Each row of a before or after table is a point. The points were changed in one or more steps. Then noise was added and the rows were shuffled. The steps act on how far a point lies along the listed directions, d1 being the first. What was done? A step turns or swaps two directions, mirrors them in a line or flattens them onto one, adds a multiple of one to another, or multiplies one. Angles are multiples of 10 degrees, from the lower direction toward the higher: turns from -170 to 170, lines from 10 to 170 but not 90. Use the fewest steps. Two steps may share a direction if one is a turn and the other turns, adds or multiplies; they go together, in the order done. Otherwise the lowest direction goes first.

Directions:
(1): [ 15  24 -45]
(2): [30 34 28]
(3): [ 41 -33  -4]
Before, 14 rows:
[[ -7  31  52]
 [-24  -5 -12]
 [-14  28  39]
 [ 13 -35  31]
 [-48 -28  30]
 [ 13  35 -22]
 [ 12 -40 -10]
 [ 53  13  13]
 [ 20 -73  22]
 [ 22 -10  65]
 [-28 -36 -10]
 [  0  12   4]
 [-29 -23  37]
 [ -7  31  47]]
After (14 x 3):
[[  8  10 -44]
 [-19 -36  15]
 [ 34  37  23]
 [ 39  38  25]
 [  6  10  -2]
 [ 11 -24  39]
 [-22  18  58]
 [ 47 -24 -15]
 [-35  -3  24]
 [ -7  12  54]
 [ 27  38  19]
 [ -4 -61  55]
 [-26  10   1]
 [ 47  -6  46]]
Steps: turn d2 and d3 by 40 degrees; turn d1 and d2 by -40 degrees

Directions:
(1): [ 37  18 -46 -43 -36   6  18 -31  14]
(2): [-23  -5   3 -50  15 -42   4 -15 -56]
(3): [ 37 -14  25   5 -28 -68 -11  15  22]
(4): [  7 -30  54   0 -38  28  33 -30 -19]
(5): [ 29   9   6  29  47 -15   2 -65   3]
Before, 13 rows:
[[ 13  32 -30 -51  11 -47  10 -69 -18]
 [-41  -8   7  48   3  57   0  28  11]
 [  2 -27  49   2  -5 -59 -32  13  -2]
 [ 38  30 -10   5  39 -50 -27  -5  26]
 [  5  22 -21   7  -8   5  -7  20  20]
 [-17  17   2  36  60  16   3  -4  -7]
 [ 37  33 -85 -30  30 -18   7   5  34]
 [ 68  37 -36  20  -7 -48   7 -44  64]
 [ 57   6  -1 -19 -58 -15   1 -20  30]
 [ -8   8  42  65  43  20  11 -25  28]
 [-48   8  -3 -17  55 -37   3  20 -49]
 [ 10  34 -35  39  18 -19 -27  65  28]
 [ -7  32 -53  -3  21 -42   5 -22   4]]
After, 13 rows:
[[-24  11   0  -6  21  41  24  -6 -29]
 [ 41   7  12  15 -59   5  13 -12  57]
 [-52  10 -23 -21  32  18   6 -17 -43]
 [ 15 -20  64  -5 -13  -8   9  -1 -15]
 [ -8  -3  23  46  -3  76  32  -3  18]
 [ 31   5   6 -16 -24 -75 -27  12  14]
 [  7  -9  21  13 -52   2  40 -25   7]
 [ 53 -30  33 -38 -49 -14  56 -24  -8]
 [-12 -19  58  -7 -11  -7  34 -13 -71]
 [-54  20  -4 -13  44   0   6   2 -21]
 [  1   6  14 -17 -12 -15  16 -15 -22]
 [-17 -18  43  43  18  -8 -40  27  17]
 [ 20 -10  34 -22 -39 -85  18 -11  -8]]
Steps: turn d1 and d3 by 40 degrees; turn d2 and d4 by 170 degrees; multiply d5 by 0

Directions:
(1): [ 66  38  -3 -30   0 -15  11   1  -5 -23 -31 -22 -15  20 -66   6  46 -26]
(2): [ 11 -16  41 -47   4 -37  29 -26 -47  -9  70 -26 -26   3  14  11 -24 -18]
(3): [  0  -2 -58 -14 -37 -52   4   9  41   1   6  13 -77 -26  11 -20  -7   4]
(4): [ -5  11  13  50  12 -52  35  14 -22 -28 -17  64  12 -22   9  14   1 -57]
(5): [ 19 -38 -34 -15 -36  19 -31 -55 -38 -29 -14  46  10 -16 -34  24 -37   5]
Before, 8 rows:
[[-17  -6   3  52  26 -42  42  37  15  -5   4  13 -26 -17  35 -21  -1 -30]
 [ -2   8  30  17  17 -26  11  22 -38   2  -8  53  25 -16 -16  20  21 -23]
 [-43 -42 -57 -23 -19  37 -55 -34   0  17  16 -10   7 -26  34   7 -51  56]
 [-49  13  -4   5  16  44 -32  39  38  20  26 -25   7 -19  41 -28   5  52]
 [  7  21  66   5  34 -28  32   4 -49 -46   5 -15  60  10 -23   6  24 -69]
 [  5   8  -5 -29   7  -4 -13  20  49  12   6 -64 -47  30   9 -26  -5  38]
 [-13 -41  -3   6   8  30  -5  19  29  32  46 -57 -21   8  38 -15 -40  25]
 [ 33  -5  13  11  15  61 -29 -17 -39 -31 -58  17  61  18 -44  49  16 -11]]
After (8 x 18):
[[-21 -27 -20  75  12  30  -6  35  34  14 -20  14  21  -9  27  -5 -27  -3]
 [  9   1   4  37  17  45 -34  -1   3 -21 -65  17  53  25 -28   9  -7  13]
 [  3 -41  39   1  27  14  19 -23 -47 -11  40 -18  10   5  10   5 -32  -9]
 [-41   0 -23  13   1  53 -46  18  23   3   4  13  22 -30  22 -16  -7  47]
 [ 33  -8 -57 -50 -35 -24 -15   0  29 -10  -5 -19 -86  -8  -9   7   5  12]
 [ 11 -15  15 -48  -8 -38   5  -5 -39   9  44  14 -31 -16 -13  13  -3   3]
 [-78  27 -31  47  31  -8  -5  69  76  50  -9 -28  -1 -21  82 -32  16  30]
 [ 28 -23 -20 -45 -42 -59   3 -48 -49 -68  16  26 -19 -27 -43   7 -24 -52]]
Steps: add -0.7 times d1 to d5; turn d3 and d5 by -150 degrees; swap d2 and d4

Directions:
(1): [-24 -72  23  33  20  48   5  30  -9 -18  12  -5  -4 -64 -16 -41 -32  -8
  61 -16  31  56  -1 -55 -11   8 -31  -2 -55   3  25   1 -11  18   0 -26
  37  13  19 -32 -27  -4 -60  12   5  27 -36  -1]
(2): [ 34  -3  13 -10  10 -13 -73  -8 -12 -10  18  18   5  -3 -23 -41   3  -7
 -20 -14  -6 -47 -24 -41  93  36 -12   9  36 -22   4   1 -19   8  -2  60
   8  33 -15 -11 -49 -49  -9  34 -69  19 -25  23]
Before:
[[-11 -40   6   3  43   3 -26  15  -5 -14   6   3 -11 -29 -16 -10 -32 -12
   17 -24  13 -12   5 -37  49  27   1 -14  -5 -31  17  13 -23  15  12  23
   20   1   3 -26 -21 -31 -48  15 -32  31 -29  22]
 [ 41  46  -7 -24 -34 -63 -44 -21  -6  -5  22  39  -8  45 -10   1  29  11
  -64   3 -33 -51 -29  27  72   9  30   5  58 -16 -29 -17  -3  -9  12  66
  -24  11 -21  11 -23 -27  32  32 -55   4  14  12]
 [-10  52 -38  -9 -46 -16  61 -14  31  36 -29 -19  -1  76   9  76  27   4
  -27  41  -9 -29  23  75 -73 -43  31  -5  22   6  -9   0  19 -20  11 -19
  -35 -52  -7  43  53  29  44 -50  66 -48  64  -8]
 [ 13 -10 -14 -19   0   0  -6   3 -13   0  18  17   7   8 -10  -7  -6   3
   -6 -17   2 -21 -19  -9  26  10  22  -4  15 -10   3  -6   0 -22  22  39
   -5  12  -1  16 -20 -21 -13  10 -30  -1   3  -1]
 [-16 -23  -1   9  15  14  37   8  10   9 -10  -4  16  -5   1  14 -26  -8
    7   9   6  33  27  -9 -49   8  10  -8 -40  10   6   7  -5   1  -1 -58
   -7  -1  20   1  35  30  17 -10  32 -13   6 -11]
 [-25 -21   9  -3 -14  28  57  10   1   8 -20 -17  -3  14  31  25  -5  15
   14  -9 -23  56  29  23 -70 -13 -17  -7 -13   4  -8  -8  22 -13  11 -22
   -2 -17  20   7  33  26  -9  -6  66 -29 -12   7]
 [-12 -40  13  25  28  28  25   0  13 -23  25 -13  -5 -60  -7 -10 -32   0
   45 -20   6  46  -6 -39 -10   6 -13  -4 -59   7  21 -23  -7  14   9   2
   15   6  11 -25 -10 -10 -42   8  22   4 -18 -25]
 [ -1  38 -42 -16  -4 -17  11 -19   8  19  -4  -2  11  40  12  21  39  -2
  -25  10 -17 -51   5  22 -21 -15  14   4   8  -8 -24  11  -1  -5  -7   4
  -20  -6   1  22  21  22  45 -12  -3 -32  15 -21]
 [ -6  95 -40 -25 -58 -38  82 -48  34  37 -66 -10 -15 102  47  80  34   9
  -58  32 -43 -33  44 118 -91 -76  42  -9  19   7 -31   7  28 -45 -10 -40
  -57 -39  -4  54 110  55  97 -51  71 -63  77 -28]]
After (9 x 48):
[[-12  -9  -4   2  11   6  38   1   9  14 -11  -5  17   7   2  22 -20  -8
   -1  12   2  22  26   4 -49   7  17  -7 -29  11   1   5  -2  -2  -2 -59
  -12  -2  17   6  42  31  29 -13  35 -18  12  -9]
 [  7  37 -42 -18  -1 -22  -5 -21   4  15  -1   1  13  43   8  10  42  -4
  -31   8 -20 -62   3  14   0  -8  14   7  18 -10 -23  14  -4  -4  -8  17
  -21   5  -4  22  10  12  47  -4 -16 -29   9 -14]
 [-18 -34   8  26  23  28  42  -2  17 -19  20 -17  -4 -52  -2   2 -31   1
   46 -15   4  53   1 -28 -31  -4  -8  -5 -64  12  21 -24  -1  12   8  -9
    8  -1  12 -19   2   1 -37   0  37   0 -11 -32]
 [ 42  27   3 -18 -25 -52 -59 -14 -13 -14  26  42 -10  27 -19 -17  19   6
  -52  -4 -27 -44 -34   2  86  21  18   8  50 -20 -20 -16 -10  -2  13  70
  -12  21 -20   2 -38 -37  12  43 -68  17  -3  18]
 [-18 -49  10  10  45  13 -13  23  -4 -13   6   0 -14 -39 -13  -8 -38 -13
   29 -23  19   2   8 -38  30  20   0 -16 -20 -28  20  13 -21  14  11  11
   24  -2   5 -28 -16 -21 -53  12 -20  32 -29  17]
 [ 11 -17 -11 -15   2   8  -7   6 -12  -2  17  16   6   3 -13 -13 -12   2
   -1 -19   7 -15 -20 -16  26  11  19  -2   9 -10   8  -8   0 -19  21  36
   -2  14   0  14 -24 -22 -18  13 -29   3   0  -2]
 [-17  -4   4  -9 -20  14  55   2   5  13 -21 -17  -1  28  35  34   4  17
    2  -5 -30  42  29  36 -68 -15 -10  -6   1   5 -13  -8  23 -15  10 -16
  -11 -21  14  14  39  26   5 -10  66 -37  -3   8]
 [  6  70 -40 -20 -47 -33  34 -23  27  37 -27 -13   1  91   6  74  36   3
  -49  40 -17 -59  17  74 -36 -34  37  -2  46  -2 -13   1  16 -21   9  10
  -43 -43 -15  48  41  15  54 -41  39 -49  63   3]
 [ 19 118 -39 -42 -60 -61  41 -63  31  39 -60   0 -12 118  41  70  43   7
  -87  31 -55 -76  31 115 -38 -57  45  -1  55  -8 -36   7  21 -46  -9  -1
  -64 -26 -17  59  92  30 112 -36  32 -64  75 -14]]
Steps: turn d1 and d2 by -20 degrees

Directions:
(1): [-14  26 -25 -32  10   2  54  71  19  47  26  18  28 -46 -60 -16   9 -10
 -47 -18  26  16  -5   2   9  54 -25  10 -21 -13  29  11   3   0  13 -21
  29  32  46 -42  17  32 -18 -35  31   3  57  39  23  31 -29   2 -11   5
  14  36  -8 -21 -11  30  42 -54  -4 -73]
(2): [ -9  43  49 -33   2  13  -4  -9  22  -6 -15 -27  19 -42 -11  41  12  47
  46  29 -76 -46 -49  43  -4 -16  11 -16 -11  64   5 -13  -7 -75   1  -1
 -21  15 -43  -2  45  36  31 -14   1  15  23  26  49  22 -30  44  -6 -16
 -28  37 -26 -33 -23 -13   6  32 -27  -2]
(3): [  3  31  10 -35  34   8  18  35  42 -21   6  38  10  14  38 -49  26  26
   6 -44  14  30  -1  22 -41  -5  -8 -28  49   4  -9 -41 -35  28  -4 -51
  20 -37   9  75  47  31  17  -4  25 -55 -52 -22  -3  45   6 -11  -1 -60
 -25 -15 -12  46 -58  -6  20  17  -9 -17]
(4): [ 56   0 -70 -10   1 -72  28  -3  28 -31  27  10  35   3 -32  17  37  -5
 -51 -16 -14   1  -4 -12  52 -38  31  -6 -13   0  31 -27 -20 -17  27  42
 -12  43  31  15   9  32 -16 -30 -39  -1 -10  46   5 -32  29  36   2  -3
   6 -61 -11  24 -51  19  10  50  -9  62]
Before (9 x 64):
[[  4  23  -1 -28  10   8  27  42   6  21  17   4   7 -11 -26 -33  11  -6
  -10 -11   2  -5   5   2 -11  43 -20  15  11  -5   7  25  -6  12  19  -7
   34  29  25 -10  24  31   3 -22  40 -24  30  12 -12  23  -7   2   7  -3
   -1  -2  -7   0 -11  16  18 -29  -8 -58]
 [ 13   8  42  -9  13  28 -37 -27  -6 -37 -36  -5 -11  17  72 -13  -5  34
   52  -9 -22  -2  -4  36 -55 -20   8 -27  48  41 -44 -43 -11 -16 -20 -49
   -9 -52 -22  68  31  21  23  31  17 -15 -67 -19  15  28  13  -8  19 -41
  -32 -13 -24  18 -49 -27  -3  37  -7  13]
 [-48  60  43 -41   7  58  31  65   1  72 -13 -15  33 -97 -73  22  -6  31
   14   1 -25 -31 -38  26 -18  80 -52  11 -25  34  32  41  36 -51   5 -33
   40  27  -5 -85  30  52   1 -22  39  45 110  45  59  50 -66  15 -16  18
    8 121 -12 -84  30   6  24 -66  -5 -93]
 [ 20 -18 -60  -2  -1 -12  49  50 -11  32  28   2  31 -16 -61   4  18 -37
  -58 -12   6  24 -25  -5  21  32   4  23 -29 -19  43  -6   0  10  28  10
   22  48  56 -32  10  22 -30 -35 -13  20  27  42   7   3  -3  15 -15  16
   25 -19 -16   2  -3  22  25  -8  11  -9]
 [-35  26  33 -10   7  46  28  53   2  52  11  17   5 -27 -33 -24 -10 -14
   -2  -8  19  15   3   7 -16  52 -33  21 -22 -17   4  21   2  22   6 -37
   37 -14   8 -45  -1 -17  -5 -17  36   3  43  -7   3  49 -32 -44 -11   9
    4  50  -8 -27  11  -2  31 -83  -1 -70]
 [-36  37  57  -8   2  42  18   1 -18  28  12 -17  -3 -63 -19  13 -25  -1
   39  37 -25 -12 -28  32 -23  36 -18  13 -15  17  14   8  28 -41 -23 -22
   13  13 -10 -28  31  11  -3 -17  45   9  49  28  51  47 -58  25   5  16
    6  93  -9 -52  -5  -3  23 -33 -19 -61]
 [  1   0  29  25  11  20 -60 -41 -21 -37 -35  -7  -2  36  56   6   3  34
   43  -5 -45 -14  11  26 -29 -21  -2  -6  38  21 -40 -11 -16 -18 -31  -7
  -23 -53 -44  46   1 -11  35  27 -23  -9 -31 -17 -17   2   6   8   2 -25
  -35 -17 -10  20   2 -44 -19  49   7  48]
 [ -4 -15  33  13   4  36 -31 -62 -20 -23  -4 -28 -25  38  36   6  -7  32
   25   6 -16 -20  -4  26 -13 -18  -9 -13  16   8 -16   0  -4   1 -13   5
   -6 -43 -19  21  -5 -20  34  27 -31   7 -25 -17 -35  -4 -15 -32  11   1
  -23   0   5   5  -3 -19 -22  38   7  33]
 [ -6 -31 -64   8  -3  -7  25  37 -37  44  16   6  -4   0 -33 -13 -17 -45
  -59   9  70  30  20 -57   6  46 -17  48 -35 -36   9  44  34  41 -12   2
   11  31  59 -57 -51 -21 -54  11  15  11  54   2 -22 -18 -27 -38 -17  27
   44  11  16  -8  48  33   7 -78  14 -42]]
After, 9 rows:
[[  8 -43 -85  15 -15 -30  26  19 -40  42  25  -2   8  -1 -44   2 -15 -52
  -77  18  61  23  20 -64  25  39  -7  56 -50 -35  19  50  37  26  -6  20
    0  51  73 -68 -70 -18 -62   7  -5  25  59  12 -20 -32 -13 -27 -18  42
   54  -3  18 -16  50  34  -2 -69   9 -20]
 [ 15  26  -3 -36  11  -5  29  39   8   7  20   6  14 -12 -32 -25  16  -1
  -16 -12  -1  -4   5   5  -1  39 -16  16  10  -1   9  26  -1   5  21   2
   28  37  28  -9  28  35   2 -31  33 -30  24  16 -15   9  -5   9   7  -4
   -4 -14  -3   8 -23  22  17 -19 -12 -46]
 [  4   0  28  23  11  11 -55 -39 -20 -46 -39  -6  -2  36  54   8   2  35
   47  -8 -41 -12  11  28 -34 -24  -2  -4  41  19 -46  -8 -18  -8 -33 -10
  -29 -54 -46  51  -2  -5  34  26 -22 -19 -28 -26 -11   6  10  11   1 -28
  -37 -24  -7  19  -5 -31 -14  51   8  52]
 [  3 -19 -41   1  -8   9  40  57 -25  49  16  -3  18 -22 -63   2   6 -40
  -41  -2  10  23 -21  -6  10  53 -13  30 -30 -17  29   9   8  11  21   0
   29  35  47 -38   1  13 -28 -21   0  24  33  29  11   8 -17  -1 -20  27
   22   1 -14 -10  19  23  23 -32   9 -31]
 [ 17   5  36 -11  16  17 -35 -22  -1 -42 -32  -2 -12  22  70 -12   1  41
   45 -12 -19  -1  -2  37 -58 -21   9 -33  48  38 -42 -52  -9 -10 -18 -49
  -15 -45 -20  81  39  28  20  28   7 -20 -78 -11  14  32  13 -11  21 -50
  -29 -28 -26  32 -63 -26  -8  48 -10  26]
 [ -4  62   0 -50  14   2  50  61  31  45   7  -1  58 -84 -77  31  38  38
  -20 -18 -34 -22 -39  23  10  42 -25   3 -17  37  48  12  15 -60  23  -9
   36  46  14 -53  51  74  -9 -41  11  35  76  69  57  31 -41  35 -16   5
    8  63 -28 -53 -15  15  34 -20 -15 -41]
 [ -3  39  15 -15   8   1  27  -6   5   7  27 -10  17 -50 -30  21   3   7
   16  20 -32 -11 -28  28   0  16  -8   7  -8  20  19 -18   7 -50 -10 -10
    5  29   0   0  42  32  -6 -37  22  -4  26  44  52  28 -41  46   9   6
    0  46 -22 -34 -34  -1  36   8 -33 -19]
 [ -4 -18  25  12  -2  23 -27 -66 -18 -22  -7 -24 -22  39  24  12  -1  30
   22   6 -23 -17   0  29  -6 -20  -4 -12  12  10 -13  -4  -4   1 -11  10
   -7 -40 -13  21  -4 -19  33  21 -36   7 -26 -22 -39  -9 -15 -29   9   5
  -21 -12   4   6  -9 -14 -23  43  11  40]
 [ 10  21 -13 -12   2   3  37  41  19  27  30  17  25 -16 -51 -14   8 -11
  -33 -16   1  14   1   3  16  21 -11  20 -33 -11  18  -1  -9   3  25  -9
   20  11  25 -28   6  -7 -15 -23   3   4  31  23   9  28 -11 -17 -14   0
    2  10 -11 -10 -15   8  27 -44  -5 -17]]
Steps: flatten d1 and d4 onto the line at 10 degrees; add 0.3 times d2 to d3
